Rows are points. The window is the flat piece filled in between its corners: a triangle in 3 columns, a solid with four corners in 4, and so on. A path goes straight from each point to the next, and from the last back to the first. List the points from which the path goes on through the window.
In the rows, 128 means zero.

Window (4 x 4):
[[114 112  91 150]
 [188 129  67 137]
 [105 103 160 125]
 [164 151 132  54]]
Path:
(1): [176 178 128 114]
(2): [148 139  83 145]
(3): [174  93  64 101]
(4): [169  97 107  55]
(5): [105 149 153 123]
(6): [ 96 123 166 145]
(7): [121  94 144 109]
(8): [116  62 142  89]
(9): [113 133 151 114]
(10): [120 150  79 192]
(11): [249 106  67  72]
(12): [132  96  90 116]
(13): [145 158 100 180]
(14): [171 153  78 152]
(15): [185  97  74 112]
(16): [104  79  96  80]
Through the window after points: 6, 10, 12, 14, 16

Window (8 x 8):
[[154 130 209 196 161  70 176  79]
 [143 164 120 167 212 116 129 164]
 [ 61  83 187 109  76  94  61 151]
 [203 104 139 116  72 117  79 129]
 [180 234 114  81  91 138  84 206]
 [100 131 139 129  72 112 151 113]
 [173 184 168  65 155 144  97 141]
 [214 146 161 169 119 168  81 113]]
Path:
(1): [171 180 145 145 134 110  59 121]
(2): [179 126 144  84  52 143 168 185]
(3): [112 140 172 117  81 139 147 142]
(4): [133 123  82 150  92  63 111  77]
(5): [172 157 181 182 124  85 115  85]
(6): [194  97 156 122 143 205 125 166]
(7): [188 145 190 140 152 151 145 155]
(8): [121 157 106 122 131  63  50 119]
(9): [130 151  60  98 120 143  64  95]
(10): [239 106 223 126  67 101 111 171]
(11): [161 116 226  38 150 149 124 197]
(12): [164 189 142 130 139 118  99 103]
Through the window after points: 1, 3, 5, 9, 11

Window (11 x 11):
[[122 122  90 143  97  32 181 138 117 170 147]
 [ 89 126 140 101  70  63 170  81 148 101 163]
 [132 171 171 122 193  83  81 139 175 162 135]
 [ 73 160 103 195  77 112 150 135 161 137 121]
 [ 15 137 114 140  77  32 135 139 113 130 193]
 [211 152 141  95 175 173 113 236  44  58  71]
 [122 178 205 135 159 101 109 122  83 167  73]
 [ 49 181 111 129  65  10 177 153 169 118 108]
 [100 154 211 176 193  78 170 148 146 133 132]
 [204  63 157 124 168  96  62 181  60  43  50]
 [125 139 112 111 228 140 132 152  90 106  49]]
Path:
(1): [ 52  54 193  98 181 136 115 181 132 123 137]
(2): [156 235 155 177 148  37 145 108 146 148 116]
(3): [148 174 113 140 155  74 143 135  98  76 129]
(4): [ 45  88 132 107 139 108 143 150 128 184  84]
(5): [ 52 113 161 131 135  88 156 190 131 110 105]
(6): [152 176 122 149 137  59 140 111 139 113 144]
(7): [114 151 119 141 176  70 136 127  94  78 167]
(8): [124 131 154 132 137 118 118 161 118 150  78]
(9): [115 124 140 138 123 113 127 162 128 168 110]
(10): [ 84 200 152 163 128  64 150  74 110  40 153]
(11): [ 89 182 151 160 135  75 103 138 107 112 121]
(12): [109  54 151  96 114  75 211 145 121 193 127]
(13): [ 57 120 141 104 104  66 171 195 153 151 110]
(14): [161 194 141 217 162 120  88  76  86  84 125]
(15): [ 93 209  58 126 131  39  54 150  80  28 125]
(16): [ 93 104 185 137 129  87 178 115 164 177 134]
Through the window after points: 1, 3, 11, 13
